Each row is a point. The window is the flat piece filled in between its corners: a triangle in 3 columns, a solid with four corners in 4, and so on. A path goes straight from each point to the next, and from the last back to the first. After which points does the path pass through the window?
(in the rows, 128 means zero)

Window (3 x 3)
[[166 109  84]
 [166 122 189]
 [ 63 154 129]]
Path:
(1): [ 87 125 173]
(2): [115 164 178]
(3): [130 189  67]
(4): [ 11 113 192]
(5): [88 94 83]
(6): [134 185 106]
(7): [128 183  36]
(8): [119 101  90]
(9): [ 63 111 128]
(10): [111 175 129]
(11): [176 166 187]
(12): [148  85 160]
Through the window after points: 3, 9, 11

Window (3 x 3)
[[ 80 107  42]
 [163 139 188]
 [107 123 170]]
Path:
(1): [ 80 147  39]
(2): [118  85  77]
(3): [167  68 126]
(4): [ 86 151 187]
(5): [ 66 180 144]
(6): [125  77 123]
(7): [147  72 204]
(8): [149 185 204]
(9): [ 90 153 147]
(10): [110  61  70]
(11): [180  96 139]
(12): [133 157 163]
(13): [ 82 150 125]
(14): [124  59 175]
(15): [ 92  41 100]
(16): [ 80 139 125]
Through the window after points: 3, 5, 9

Window (4 x 4)
[[ 94 125 202 159]
 [170  72  65  91]
 [154 130  95  94]
 [159 136 185 185]]
Path:
(1): [196  83  97  90]
(2): [170  60 135  70]
(3): [160  96  32 123]
(4): [152 116  68 178]
(5): [187 101 134 113]
(6): [191  72 165 116]
(7): [119 166  87 153]
(8): [113 160 154 188]
(9): [168 121 194 104]
(10): [154 130 187  72]
(11): [121 153  91 164]
(12): [160  87  60 175]
(13): [187 156 119  20]
(14): [163 153 225 106]
(15): [124 143 169 195]
(16): [126  88  69 117]
Through the window after points: 2, 6, 16

Window (6 x 6)
[[ 90 116 161 125  64  60]
 [150 185 113 163  18 110]
 [ 68 119  95 203 188 169]
 [ 94  83 109  53 108 145]
 [190 123 144 148 191 178]
 [212 141 171 231  91 193]]
Path:
(1): [140  11 107 185 180 117]
(2): [ 85 193 166 107 103 156]
(3): [136 155 144 140 143 225]
(4): [170 109 118 174 155 161]
(5): [156  98  94 169  98 167]
(6): [147 133 144 146 156 189]
(7): [111 182 155 121  50 161]
(8): [143 109  76 185  40  71]
(9): [175 103 110 166 172 143]
(10): [ 80 168 173 138 154 217]
(11): [103 147 175 141 149 148]
(12): [157  35  64 159 124 142]
(13): [175  99  82 127  57 102]
(14): [119 162 133 142  85 145]
(15): [131 144 199 147  82 199]
(16): [205 116 125 167 109 143]
Through the window after points: 9, 13

Window (6 x 6)
[[170  87  85 137  71  78]
 [109 176 101  75 109 249]
 [151 115 146 137 106  89]
 [215  78 124 147 139 197]
 [209 118  67 139 128  64]
 [ 57  90 105 125 114  63]]
Path:
(1): [156 173 118 200  67 126]
(2): [143  76 109  77 127 191]
(3): [141 100 108  97 113 111]
(4): [138 115 153 174  83 120]
(5): [169 123  90 191  58 200]
(6): [120 131 111  41 138  98]
(7): [108 132 124  57 130  92]
(8): [139  99  96 200  79  66]
(9): [136 119 110 177  76  91]
(10): [182  94 140  79 132  96]
(11): [155  72 114 124 116  64]
(12): [142 113 110 182 107  56]
Through the window after points: 5, 9

Window (8 x 8)
[[103 155  93 157 123 118 179  94]
 [114 121  69 143 105  53  62 133]
 [209 146 178 130 123  83 197  97]
 [120 129 249  85 144 150 138 130]
 [126  88 178 152 146 146  92 122]
 [170 158 164 137  64 134  89 191]
 [156 185 124 186 120  43  71 150]
 [162 110 106  71 172 158 102 117]]
Path:
(1): [172 177 159 139 117 109  81  83]
(2): [200 173 141 130 101 181 116  77]
(3): [ 93  91 152 105 170  99 136 186]
(4): [153 134 166 167 130  52 125 221]
(5): [163 163 139 151 110  93  99 119]
(6): [136 160 134 160  75  97  51  86]
(7): [127 117 112 113 155 113 106 184]
(8): [130 108 161  88 127 126 166 180]
Through the window after points: 4

Window (8 x 8)
[[147 171  37 153 139  56  58 112]
 [ 67 138 152  47  57 105 145 114]
 [ 87 126  75  87 112 117 152 149]
 [224   7 160  97 133  92  94 153]
 [205  83 138 176 107 170 119 105]
 [ 87 207 148  92 126  86 171 154]
 [108 205 121  77 138 166 137 110]
 [ 83 127 239 147 200 113 100 117]]
Path:
(1): [144 103 160 146 145 143 101 158]
(2): [ 78 168 148 101 104 101 113 147]
(3): [113  83 168  73 190  81 142  71]
(4): [165  80 141 107 135 123 140 113]
(5): [167 125 149 126  85 125  44 172]
(6): [115 163 175 119 138 122 105 151]
(7): [ 69 144 148 101 178  60 197  85]
(8): [135  69 103 110 100  47 217  81]
(9): [ 70 185 149  58  80 136  76 137]
(10): [142 137 169 115  67 167  93 185]
(11): [141 131 139 108 139 110 124  96]
(12): [148 106 193 106 137  79 142   9]
Through the window after points: 4, 6, 8, 12

Window (9 x 9)
[[ 32  65 106 165 189 130 189 120 221]
 [ 70  15  96 121 176 178 120 110 214]
 [105 180 200  89  92  81  76  98 147]
 [ 83 158 150 161  69 138  91  99 113]
 [104 131 208 116 116 102 103 157  78]
 [103 203 146 111 151 121  51 139 100]
 [109  60  55 125 143 121 167 137 197]
 [208 199 162 171 123 216  50 198 227]
 [165 182 204 153 136  85  57  83  80]]
Path:
(1): [ 82  80 102 138 158  77  95 162 180]
(2): [ 91 118 160 158 138  40  83 118 161]
(3): [ 59 148 143  87 126 176 149  88 120]
(4): [ 84 100 134 126 153 132 170 118 175]
(5): [ 58 127 113 199 165  89  43 123 195]
(6): [125 147 176 133 116  83  47 129 117]
(7): [136 164 172 100 120 163 124 116 120]
(8): [ 84 104 145 114 138 160 165  73 134]
Through the window after points: 4

Window (9 x 9)
[[ 53 127 180  48  90  45 103  96 159]
 [161 134  91 107 132 221 144 133 120]
 [ 81  46 131  67 210 109 122 184 111]
 [ 78 161 225  75 142  33 145 116 122]
 [ 88 122  99 137  85 227 149 125  61]
 [ 72 155 102 147 109 122 176  75 141]
 [144 140 114 215 136 188  93 177 132]
 [105  72 172 108 162  80 111  76 112]
 [ 86 206  82 114 125 194  97 100  82]]
Path:
(1): [ 67 121 185  63 195 211 107 137 127]
(2): [ 58  85 184  93 147 165 165  74 178]
(3): [101 143 109  65 159  59  94 159  43]
(4): [ 98 116  93 107 113  94  99 163  47]
(5): [ 86  72 164  98 217 160 154 134 194]
(6): [ 98 139 131 126 118 222 132  88 122]
(7): [ 89 164  76 111 113 135 119 153  44]
(8): [106 122 117 119  68  64 130 112  93]
Through the window after points: 4, 6

Window (11 x 11)
[[104  69 156 136 124  63 113 160  80 116 103]
 [107  69 131  95  76 131 144 123  62  81  52]
 [100 127 165 143 161 148 122 137 139  80 124]
 [105 138 109 103 173  74 132  87 217 155 140]
 [ 91 168 108 147  41 159 108 132  97 105 121]
 [193 227 113 158  83 132 168 113 189 127 162]
 [122  92  72 141 152 114 132 106 116 110 135]
 [ 93  81 110  92 133 149 131 190  81 129  87]
 [140  91 146 112 120 150  45 160 118  88 100]
 [149 249  58 195  36 151 136 155 202  62  94]
 [124 172 100 130 166 123 118 106 109 143  78]]
Path:
(1): [126 133 124  90 117 110 106 124 134  73 115]
(2): [106  95 131 183 114 176  90 158 120 166  93]
(3): [118 133  97 182  78 150 156 119 140 152 119]
(4): [143 171 114 112  98 116 123 136 146  67  95]
(5): [142 105 115  93 126  53 127 101 146   7 194]
(6): [114 142  94 145 109 142 132 131 139 134  81]
(7): [106 157  83 207  66 191 166 145 223 127 108]
(8): [156 205 114  95 108  71  86 128  80  68 111]
(9): [146 153 120 118 109 136 125 149 135  83 120]
(10): [125 133 116 162 102 138 104 122 150 168 113]
(11): [120 121 104 150 124 134 142 133 128 126  99]
(12): [114 179 129 105 104 116 140 127 110 103 121]
Through the window after points: 1, 3, 5, 7, 9

Window (11 x 11)
[[156 141 114  66  99 125 115  80 102 204 182]
 [180 136 108 129  43  92 116 131 139 143 140]
 [226  88 136  83 234  98 141  90  81 118 152]
 [169  54 140 118 249 132 112 172  66 109 166]
 [183 101 157 109  74 144 106  69 116 155 134]
 [ 65 142 114 199 167  87  99 102  97  56 160]
 [162  98 152  54  36  81 137 101 114 192 103]
 [107 210 143 124 151 135  84 134  76 141 114]
 [ 99 195 148 182 142  98  85 104 104 202 126]
 [ 85 194  74 191  98 133 102 110  48 170 105]
 [ 86 159  98 150 219 141  87 132 122 144  92]]
Path:
(1): [142 157 134 134  77  90  51  97  86 145  97]
(2): [134 129 113 113 135  84  47  96  60 187 112]
(3): [124 170 139 152  88 146 169 112 130 133 146]
(4): [135 133 157 151 178 124 147 142  80 124 147]
(5): [152  82 100 116 181 121  76 131  80 132 149]
(6): [142 118 105 135 166  77  82  67  81 157 112]
(7): [141 154 163 128 142 137 131 148 108 161 158]
(8): [138 118 174 147 122 109 175 130 104 150 158]
(9): [212  95  89  64 128 144  17  60 100 137 109]
(10): [168 134  89  94  69  58  47  60 111 170 127]
(11): [143 123 157 111  90 117 154 135 111 166 122]
(12): [115 161 115 133 151 123 140 111 120 164 134]
Through the window after points: 2, 4, 6, 8, 10

Window (12 x 12)
[[165  98 124 143 140 148 161 183 182 108 204 122]
 [177 128 165 222 246 125 140 117  64  76  14 110]
 [180  34 117 218 232  86 122 179  30  52  77 141]
 [177 116 125 137  68  91 189 175 121  29 206 157]
 [162  88  75  78 199 145 182  67  84 186 125  72]
 [120  82 190 120  96 136  99 153 122 105 135 132]
 [ 85 130  80  85 169 144 215 139  72 204 190  86]
 [146  66 171 173 226  58 134 143  68  81  70  46]
 [110 122 115  77 228 137 178  78 117 141 188 133]
 [182 138 130  95 119  98 124 227 145  47 149 161]
 [124 119  86 139  85  90 150 180 198  43 147 177]
 [143 113 119 108 178  84 170 103 102 231 183 119]]
Path:
(1): [158  90 141 129 131 106 210 170 192 149 179 151]
(2): [154 115 104 156 176 188  58 167  87  35 179  71]
(3): [143 123  93 156 173 132 138 139 115  93 160 116]
(4): [166  96 159 111 143  95 182 172  91 107 118 135]
(5): [185  76 167  84 136  90 223 138 133  93  75 170]
(6): [125 123 107 164 133 135 102 179 126  62 174 116]
(7): [152 142  96 132 159  99 105 128 108 144 167 130]
(8): [152  34 159 119 148 146 242 183 114  90 129 145]
(9): [151  56 151  71 143 108 180 165  89 151  81 211]
(10): [144 128  84 127 176 140 161 106 116 129 169  81]
(11): [203 148  90 178 213 131  86 143  57  74 150 123]
(12): [130  55 143 146 162 104 185 159 116  84  99 126]
(13): [169  53 170 107 178  79 229 113 136 152  90 143]
(14): [136 139  93 155 147 137 107 180 113 102 221  91]
(15): [121 130  84 157 176 117 108  76 132 121 165 102]
(16): [148  90 184  42 173 128 211 192 101 110 157 169]
Through the window after points: 1, 3, 13, 15

Window (14 x 14)
[[151  58 126 128  98 105 153 164 155 151 127 197 118 114]
 [163 146 166 138 136 104 106 157  73 149 144 157 124 104]
 [ 92 165 129 126 126 111 136 140 126 106 164 178 136 100]
 [ 90 120 178 138 111 139 131 133 115 153 186 138 135 108]
 [153  92 112 154 119  94 147 151 145 114 150 135  81 142]
 [138  79   7 127 140 144 127 128 202 169 127 139 180 143]
 [113 163 138 102 185 130 104 144 144 184 135 152  78 137]
 [169  87 106 100  69 117 133 190 101 135 157 175 112 157]
 [117  89  94 144  84  94 134 117 120 148 110 160  98 149]
 [177  92  43  79 123 135 189 132 150 146  83 128 106 137]
 [134 146  97 106 151  99 169 110 169 153 105 122 165 196]
 [101 210 164 144 130 149 163 178 124 100  66 120 119 149]
 [101 127 175  95 186 135  89 143 106 118 124 148 113 129]
 [124 175 183 121 132 147  87 105 148 124 144 154 122 124]]
Path:
(1): [123 109  88 118 115 107 124 135 155 153 146 126 147 122]
(2): [137 110  90 129 144 156 145 141 151 143 122 174 137 152]
(3): [142 110 118 140 155 134 127 126 139 130 149 203  95 177]
(4): [140 115 124 123  85  76 159 166 144 132 121  71 130  96]
(5): [117 118 109 113 121 101 139 141 140 152 132 133 118 128]
(6): [141 147 137 162 132 148 119  93 121 120 104 214 109 192]
(7): [173 105 104 150 175 164 147 120 105 125 159 160 114 157]
(8): [102 119 114  91  84  73 143 168 146 156 102 138 119 118]
Through the window after points: 1, 3, 5

Window (14 x 14)
[[157  98  66  91 136  73 101 101  97  63 115  84 194 147]
 [ 78  92  83 124  53 197 156 186 127 141 118 119 114 187]
 [ 95 153 119 112  64 121 110 101 135 136 112 122 202 235]
 [152 165  96 147  48 120 213 124 119 127 119 158 137 156]
 [142  96 117 172 222 160 170 160 114 185  69 129 137  66]
 [101 130 108  62 127 118 101 139  90 168 150 233 121 166]
 [214 125 199 137 114 189 144 106 249 110 103 135  96 137]
 [151  80 139 161  71  65 136 128 139 221  85 197 149 148]
 [139 122 127  85 211  90 144 139 145 196 178 144 123  83]
 [ 98 158  91 105 101 205 125  87 204  97  97 122 158  98]
 [185  70  61 149 135 139 109  57 184  61 147  85 198 198]
 [215 119  59 128 156 136  66 183 172 106 123 123 125 162]
 [ 93 146 142 141  83 232 122 144 143 116 166 113 150 117]
 [ 69 132  87 170 131 160  67 189 125 138  93 147  50 151]]
Path:
(1): [ 95 134 113 150 126 139  89 180 142 119 104 144 125 143]
(2): [137  82  54 129 121 182 147  80 106 217 121 151  21 161]
(3): [144 114  94 133 106 128  87 105 143 186 123 119 137 135]
(4): [108 138 136 119 112 149 179 192 137 113 102 192 122 145]
(5): [143  77  95 117 151 119 132 174 165  82 115 173 167 161]
(6): [132 188 140 161 100 203 112  90 144 226 111 102  71 112]
(7): [167 106 100 143  94 166 119 112 124 175 126  93 121 124]
(8): [ 87 156 123 120 130 166 109 176 169  75 137 170 166 169]
(9): [129 114 112 125 111 173 141 134 183  96  97 146 163 146]
(10): [202 132  92 143 114 118 102  35 141 144 187  59 108 157]
(11): [186 135  62 154 102 184 134 137 124 175 139 115 101  89]
(12): [ 63 116 186 119 129 114 174 144 164  73  83 167 191 208]
(13): [ 87 114 105 144 160 144 160 166 175  90 129 145 134 136]
(14): [159 131 126 117  70 151  83  79  97 198 100 117 142 154]
(15): [160 132 110  68  41 179 168  61  85 198 141 116 116 128]
(16): [126 101 128 157 120 103 111 156 159 153 107 183 151 154]
Through the window after points: 1, 7, 9, 11, 15

Window (14 x 14)
[[148 109 196 190 206  92 108 142 196 192 103  58  86  83]
 [112 151 138 105 188 113 113 130 194 140 127 134 121  26]
 [ 91 151 136  94 134  61 231 172 113  74 164 168 132  72]
 [136 141 152 117 171 111 139 105  88 118  29 168 127 132]
 [ 85 102 154 151 136 176 107 136 189 169 131 101 135 121]
 [165 123  29 145 109 145 118 109 182  63  74  95 127  86]
 [199  43 154 113 151 203 128 168 110  55 159  60  90 125]
 [ 78 152 111 147 159 151 127 121  53 138 101 147  91 110]
 [169 163 173 149  75 186 110 187 179 115 165 140  88 172]
 [138  81 102 106 118 127 127 115 150 177 117 188 124  87]
 [ 91  84 192  92  55 107 178 168  62  52 139 118  73  99]
 [145 115  89  76 128 111 134 157 222 102 145  85  89 113]
 [ 99 131  79  95  52 125 159 162 116 138  84   7 134  40]
 [132 107  51 101  86 139  75 130  85  80 134 161 166 135]]
Path:
(1): [112 123  81 103 139  89 153 206 122 136  73 190 128 110]
(2): [126 138 149 129 112 157 104  56 181  97 164  56 112  61]
(3): [174 111  79 113 107 157 143  59  96  97 203  62 172  61]
(4): [ 98 125 130 102 126 134 130 182 155 113  78 144  89 120]
(5): [122 120  80 100 112 145 145 202 141 101  78 105 117  68]
(6): [105 121 144 126  82 109 147 101 108 129 132  54 114  86]
(7): [146 102 149 139 131 151 131  62 110  98 146  87 155  95]
(8): [113 132 107 114 126 134 130 181 154 117  91 101  97  99]
(9): [110  60  58  93 118 141 129 223 169  78  88 116 162  73]
(10): [137 192 212 146  88 138 147  75 103 164 168  87  62 127]
(11): [159 165 137 120 112 161 122  64 129 104 145  72 125  86]
(12): [116  61 135 126 103 132 126 235 151 124  98 112  78 127]
(13): [139  72  89 116 144 134 112 182 131  92  84 115  92 117]
(14): [143 153 202 113 103 175 170  82 136 143 186  65 149  67]
(15): [125 119 102 109 105 142 139  68 131 143 124 109 126 118]
(16): [158 113 106 134 179 144  75 240 158  77 110 152 128 102]
Through the window after points: 5, 9, 13

Window (14 x 14)
[[ 75 117  69  93  19 207 164  79 130  87  92  68  96 157]
 [117 146 149 141 113 128 182 184 136 212 139 109 163 154]
 [ 97 127 144 121 170 137 171 137 152 122 184 162 127 165]
 [117  86  68 111  75 118  80 115 168 106 153 108 170  86]
 [213  50 158 128 159  84 113 173 174 117  99 140  60  98]
 [ 99  79  72 195 191 110 154 221  85 159  70 134  72  90]
 [113  56 190 173 167  94  65  81 175 130 122 113 164 111]
 [ 70 206  50 131 117 112 217 166 159 133 130  55 143 108]
 [132 163 158 185 149 160 114 159 117  77 145  73  68 115]
 [219 127 109 114 187 122  86 121 134  97 142 110 116 159]
 [129 168 145 118 157 149 122 111 201 192 174 109 146 109]
 [116 183 159 132 110 201 125 144 146  86  79  96 137 121]
 [127 220 164 128 115 110 125 108 156 113 144 142  81 139]
 [175 165 176 207 102 142 149 109 198 145 116 134 142  87]]
Path:
(1): [145 201 143 104 136 150 176  86 128 128 175 120 138  66]
(2): [158 115 171 121 140 142 100 118 112 142 158 133 126  96]
(3): [ 94 117  84 176 129 111 161 158 249  94  89 117 114 179]
(4): [128 114 133 134 146 107 112 125 202 148 128 109 112 149]
(5): [141  73 196 179 149 113  98 113  96  91 113 128 157  53]
(6): [153 176 128 124 155 157 161 137 106 114 100  93 128  90]
(7): [111 118 123 151 104 112 110 127 184 136 136 101 119 136]
(8): [116 139 136 152 113 139 109 148 168 100 115  95 106 165]
Through the window after points: 4

Window (14 x 14)
[[ 98 120 116 156 166 132 123 141  86 104 129 116 126 119]
 [ 95 144 147 106 122 110  99 157 101 104 126 127 129 157]
 [131 154 112 115 136  80 110 146 141  99 144  81 128 126]
 [ 89 153 162 249 149 129 176  87 194 143 120 105  42 105]
 [132 126 113 139 153 109 182 133 144 201 114 145 153 134]
 [123 118 146 109 136 166  94 131 113 158  69  29  95 177]
 [160 155 102 161  86  99 140 104 112  93 175 126 144 127]
 [133 133 130 117 124 118 202 124 123  96 141 129 100 108]
 [131 135 119 115 103 155 142 168 152 134 154 115 116 121]
 [ 82 139 141 162 143 134 164 142 152 109  93 135 175 109]
 [187 161  70  99  93 141  93 145 137 110 120 134 104 156]
 [ 90 145 127 134 149 113 126  90 126 147 131 130 137  90]
 [100  73 113  67 146 133 168 120 179 140 146  89  98 176]
 [145 102 139 114 106 106  81 157 145  93 120 114 122 122]]
Path:
(1): [ 52 111 129 177  73 125 139 134 122 154  94  99 107 105]
(2): [ 92 121 121 149 106 113 132 158 130 117 120 115 103 128]
(3): [138 133 139 127 148 136 127 111 127 118 130 118 132 134]
(4): [134 136 152  98 144 137 138 146 148 110 136 116 118 135]
(5): [109 129  77 166  92 123 136 124 139 146 132 111 107 134]
(6): [114 142  98 127 104 122 131 143 128 141 118 111 110 112]
(7): [124 126 170 127 196 113 116 115 136  85 159  93 148 152]
(8): [142 138 127 107 157 132 128 143 146 124 129 118 120 145]
Through the window after points: 4, 6

Window (14 x 14)
[[154  83 135  83 117 144 113  65 121 133 114 150  89 133]
 [195 154 116 156 141  87 147 149  97 110 153 147 190  86]
 [ 88 111 127 115 134 151 112 106 164 122 128 130  91  69]
 [169 131 130 119 145  93 134 203  98 110 168  84 178 151]
 [ 96 172 119  83 145 152 108  99 152 123 100 160 140 172]
 [113 143 115 109 177 141 172 118  86 137  94 124 111 105]
 [134 125 120 133 145 202 112  79 151 139 107  97 140 143]
 [173 120 140 100 166 128 185 135  98  67 198 137 176  98]
 [124  84 104  83 144 172 143  91 216 170  75 144 110 134]
 [130 126 143 118  92 188 158 123 162 116  82 142  92 124]
 [202 142 112 157 145 107 178 164 102 127 249 139 132 125]
 [ 83  63 115 140 127 164 139  83 146 127 100 167 121 156]
 [193 136 121 156 194 103 149 158 120  61 156 130 114 115]
 [116 117 172 127 131 124 156  69 179 145 110 116 117 148]]
Path:
(1): [156 121 110 136 120 120 182  74 122  90 129 120 137 101]
(2): [ 99  97  89 136 117 109 124 102 170  85 138  99 109 105]
(3): [129 107 139 118 162 172 160 109 111 145 103 172 131 146]
(4): [106 116 150 126 144 170 139 114 139 133 133 152 127 129]
(5): [144  85  73 129 119 108 135 104 143 105 113 115 115 128]
(6): [135 106  51 136  92 117 156 111 127 101  91 114 140 143]
(7): [135 120 157 112 166 140 148 130 127 125 155 151 128 115]
(8): [129 123 184 132 143 135 112 146 150 131  98 173 149 136]
(9): [144 110  65 103 135 136 160 100 118 116 154  96 125 137]
(10): [131 128 114 140 130 137 156 124 126  94 136 118 127 137]
(11): [164 106 147  86 192 155 104 111 144 151 130 160 157 125]
(12): [132 119 133 115 166 143 130 152 120 127 144 158 151 133]
Through the window after points: 2, 4, 8, 10, 12
